Each row of a before or after table is a point. The points were changed in one or more steps. Then noise was added and the rows were shuffled. The steps act on how far a point lies along the listed directions, d1 being the first. What was done? A step turns or swaps two directions, mirrors them in a line or flattens them onto one, adds a multiple of one to another, or multiplies one. Angles are multiples of 10 degrees, from the lower direction toward the higher: turns from -170 to 170, lines from 10 to 170 but not 90. Use the fewest steps. Two steps may share a direction if one is a turn and the other turns, adds or multiplies; they go together, in the order done. Otherwise the lowest direction goes first.

Directions:
(1): [-0.21 -0.42 -0.47]
(2): [-0.32 -0.35  0.46]
Before (14 x 3):
[[-0.04 -0.25 -0.49]
 [-0.05 -0.28 -0.35]
 [-0.33 -0.34 -0.27]
 [-0.06  0.25  0.42]
 [-0.02  0.39  0.25]
 [ 0.40  0.49 -0.18]
 [-0.04 -0.06 -0.14]
 [ 0.19  0.53  0.62]
 [-0.10  0.18  0.07]
 [ 0.16  0.72  1.23]
 [-0.12 -0.05 -0.28]
 [ 0.22  0.52  0.65]
 [ 0.00 -0.02  0.21]
 [-0.06 -0.30  0.76]]
After:
[[-0.40 -0.29  0.18]
 [ 0.38  0.41 -0.63]
 [ 0.04 -0.03 -0.23]
 [ 0.11 -0.42 -0.72]
 [-0.10  0.16 -0.10]
 [-0.05 -0.03  0.12]
 [-0.12 -0.23  0.35]
 [ 0.29  0.44 -0.61]
 [ 0.06  0.17 -0.48]
 [ 0.38  0.52  0.18]
 [-0.17 -0.04  0.26]
 [-0.21 -0.17  0.49]
 [ 0.44  0.53 -1.22]
 [ 0.06  0.34 -0.27]]
Steps: swap d1 and d2

Directions:
(1): [ 0.75 -0.01 -0.04 -0.15]
(2): [ 0.11 -0.37  0.49  0.44]
Before:
[[ 0.38  0.30 -0.52 -0.46]
 [ 0.09  0.11 -0.18 -0.06]
 [ 0.07  0.15 -0.13 -0.04]
 [ 0.05 -0.10  0.43  0.26]
 [ 0.15  0.01  0.02 -0.02]
 [-0.77 -0.10  0.09  0.18]
 [ 0.15  0.27 -0.04  0.00]
 [ 0.55  0.07  0.08 -0.02]]
After, 8 rows:
[[-1.55 -0.12  0.18  0.38]
 [ 0.27  0.32 -0.08 -0.07]
 [ 0.28  0.01  0.01 -0.04]
 [ 0.16  0.18 -0.28 -0.17]
 [ 1.09  0.06  0.09 -0.12]
 [ 0.82  0.50 -0.82 -0.79]
 [ 0.14  0.19 -0.21 -0.11]
 [ 0.09 -0.24  0.64  0.42]]
Steps: multiply d1 by 2; multiply d2 by 1.6

Directions:
(1): [ 0.70 -0.53 -0.12  0.43 -0.18  0.03 -0.03 -0.38]
(2): [ 0.33 -0.03 -0.17 -0.40  0.28 -0.45  0.76  0.03]
Before, 8 rows:
[[ 0.99 -0.65 -0.08  0.70 -0.44  0.27 -0.25 -0.71]
 [-0.44  0.02 -0.07 -0.18  0.22 -0.23  0.28  0.19]
 [ 0.51 -0.34 -0.04  0.48 -0.06  0.08 -0.18 -0.48]
 [ 0.00 -0.06 -0.18 -0.30  0.43 -0.24  0.42  0.04]
 [ 0.90 -0.67 -0.47 -0.41  0.18 -0.79  0.97  0.01]
 [-0.51  0.27  0.10 -0.02  0.13 -0.27 -0.02  0.40]
 [-0.24  0.04 -0.13  0.22 -0.25  0.28 -0.41 -0.01]
 [-0.28  0.13  0.07  0.02 -0.10  0.00 -0.50  0.05]]
After (8 x 8):
[[ 0.33  0.24 -0.12 -0.78  0.41 -0.58  1.22  0.06]
 [ 0.14  0.18 -0.02 -0.34  0.42 -0.38  0.55 -0.08]
 [-0.46  0.33 -0.12 -0.24  0.01 -0.01 -0.05  0.27]
 [-0.14 -0.32 -0.08  0.44 -0.14  0.09 -0.33 -0.16]
 [-0.33 -0.01  0.14  0.39 -0.15 -0.04 -0.50  0.12]
 [ 0.30 -0.46 -0.20  0.32  0.09  0.11 -0.17 -0.25]
 [ 1.21 -1.08 -0.41  0.26 -0.17 -0.43  0.32 -0.30]
 [-0.33  0.26  0.03 -0.16 -0.04 -0.11 -0.31  0.14]]
Steps: swap d1 and d2

Directions:
(1): [ 0.11  0.67 -0.07 -0.20 -0.27 -0.06  0.68  0.34 -0.37]
(2): [-0.14 -0.58 -0.02 -0.40 -0.54  0.53  0.03  0.09 -0.44]
Before, 9 rows:
[[-0.14 -0.74  0.08 -0.14  0.01  0.36 -0.57 -0.12  0.00]
 [ 0.03  0.37 -0.12 -0.23  0.17  0.12  0.51  0.03 -0.20]
 [ 0.54  1.48 -0.03  0.38  0.56 -0.77  0.78  0.44  0.15]
 [-0.14 -0.42 -0.13  0.28  0.16 -0.01 -0.20 -0.37  0.36]
 [ 0.32  1.00  0.01  0.66  0.81 -0.71  0.47  0.15  0.24]
 [-0.15 -0.09 -0.13 -0.19 -0.29  0.02  0.08  0.08 -0.38]
 [ 0.11  0.75  0.16  0.04  0.20 -0.49  0.29  0.37  0.11]
 [ 0.13  0.43 -0.02 -0.13  0.07 -0.05  0.17  0.35 -0.11]
 [ 0.26  0.39  0.00 -0.09 -0.49 -0.01  0.61  0.30 -0.29]]
After (9 x 9):
[[ 0.06  0.33  0.17  0.17  0.38 -0.45 -0.14  0.17  0.35]
 [ 0.37  0.53  0.04  0.67  0.92 -0.70 -0.17  0.00  0.66]
 [-0.12  0.17 -0.13 -0.27 -0.38 -0.01  0.33  0.22 -0.51]
 [ 0.11  0.29 -0.04 -0.07  0.10 -0.02  0.08  0.28 -0.07]
 [-0.07 -0.39  0.05 -0.24 -0.13  0.35 -0.23  0.04 -0.16]
 [ 0.30  0.48 -0.03 -0.13 -0.51  0.01  0.73  0.38 -0.32]
 [ 0.18  0.06  0.08  0.94  1.12 -0.64 -0.50 -0.31  0.72]
 [ 0.02  0.37 -0.09 -0.19  0.18  0.12  0.48  0.01 -0.18]
 [-0.16 -0.48 -0.15  0.32  0.22 -0.04 -0.29 -0.45  0.42]]
Steps: add 1 times d2 to d1

Directions:
(1): [-0.08 -0.39 -0.45 -0.25  0.17 -0.12  0.43  0.54 -0.57  0.57 -0.08]
(2): [ 0.29 -0.13  0.37 -0.36  0.46 -0.44  0.01  0.58  0.37 -0.38 -0.44]
(3): [ 0.11 -0.30  0.17 -0.18 -1.00 -0.34  0.13  0.22 -0.22 -0.40  0.20]
(4): [ 0.45  0.18 -0.39  0.56 -0.17  0.14  0.59  0.37  0.58  0.01  0.12]
(5): [-0.28  0.22  0.09 -0.73  0.02  0.04  0.79 -0.40  0.33  0.01  0.18]
Before, 13 rows:
[[ 0.21 -0.26  0.32 -0.24  0.18 -0.16 -0.16  0.86  0.06 -0.08 -0.49]
 [ 0.38 -0.01  0.05  0.29  0.22  0.13 -0.15  0.54  0.29 -0.25 -0.47]
 [-0.26 -0.15  0.05 -0.87 -0.53 -0.13  0.54 -0.47 -0.29 -0.03  0.20]
 [ 0.29 -0.31 -0.22 -0.31  0.22 -0.20  0.57  0.79 -0.45  0.12 -0.21]
 [ 0.14 -0.27 -0.38  0.26  0.60  0.13  0.14  0.09 -0.31  0.60 -0.19]
 [-0.22  0.29  0.03  0.26  0.25  0.24  0.00 -0.84  0.43 -0.07  0.26]
 [-0.11  0.34 -0.14  0.54  0.81  0.40 -0.31  0.10  0.27  0.40 -0.23]
 [-0.15 -0.06  0.50 -0.53 -0.50 -0.17  0.19 -0.63 -0.07 -0.50  0.16]
 [-0.14 -0.55 -0.66  0.24  0.43 -0.08 -0.18  0.47 -0.75  0.74 -0.37]
 [ 0.46 -0.79  0.11  0.21 -0.36 -0.44 -0.09  0.91 -0.11 -0.40 -0.09]
 [ 0.23 -0.36 -0.14  0.15 -0.32 -0.32  0.38  0.79  0.05  0.17 -0.09]
 [ 0.31 -0.38 -0.25  0.10  0.48 -0.29  0.05  0.64 -0.14 -0.04 -0.16]
 [-0.38  0.16  0.10 -0.67 -0.54  0.08  0.66 -0.52 -0.08  0.02  0.34]]
After (13 x 11):
[[ 0.47 -0.26 -0.10  0.07  0.58 -0.38  0.08  0.72  0.23 -0.33 -0.26]
 [-0.34  0.19  0.02 -0.45 -0.66  0.16  0.47 -0.59 -0.15  0.06  0.39]
 [-0.52  0.13 -0.17 -0.09  0.30  0.24  0.19 -0.93  0.01  0.24  0.32]
 [ 0.20 -0.01 -0.31  0.29  0.44  0.25  0.31 -0.22  0.08  0.38 -0.07]
 [ 0.06 -0.10 -0.48  0.65  0.17  0.12 -0.18  0.13 -0.01  0.27 -0.21]
 [-0.08 -0.04  0.01 -0.46 -0.63 -0.04  0.30 -0.56 -0.17 -0.14  0.25]
 [ 0.45 -0.26  0.59 -0.23  0.34 -0.36 -0.19  1.10  0.44 -0.36 -0.68]
 [ 0.66 -0.84  0.22  0.39 -0.24 -0.62 -0.42  1.26 -0.03 -0.57 -0.29]
 [ 0.35 -0.34 -0.02  0.36 -0.33 -0.37  0.22  0.97  0.18 -0.01 -0.21]
 [ 0.59 -0.15  0.00 -0.05  0.14 -0.20  0.41  0.83  0.15 -0.30 -0.29]
 [ 0.40 -0.16  0.12  0.04  0.41 -0.06 -0.07  0.72  0.23 -0.23 -0.68]
 [-0.15 -0.21  0.41 -0.40 -0.51 -0.19  0.01 -0.48 -0.31 -0.41  0.10]
 [-0.28  0.36 -0.14  0.16  0.83  0.44  0.03 -0.08  0.31  0.47 -0.18]]
Steps: flatten d1 and d4 onto the line at 60 degrees; multiply d2 by 1.6; add -0.5 times d3 to d5
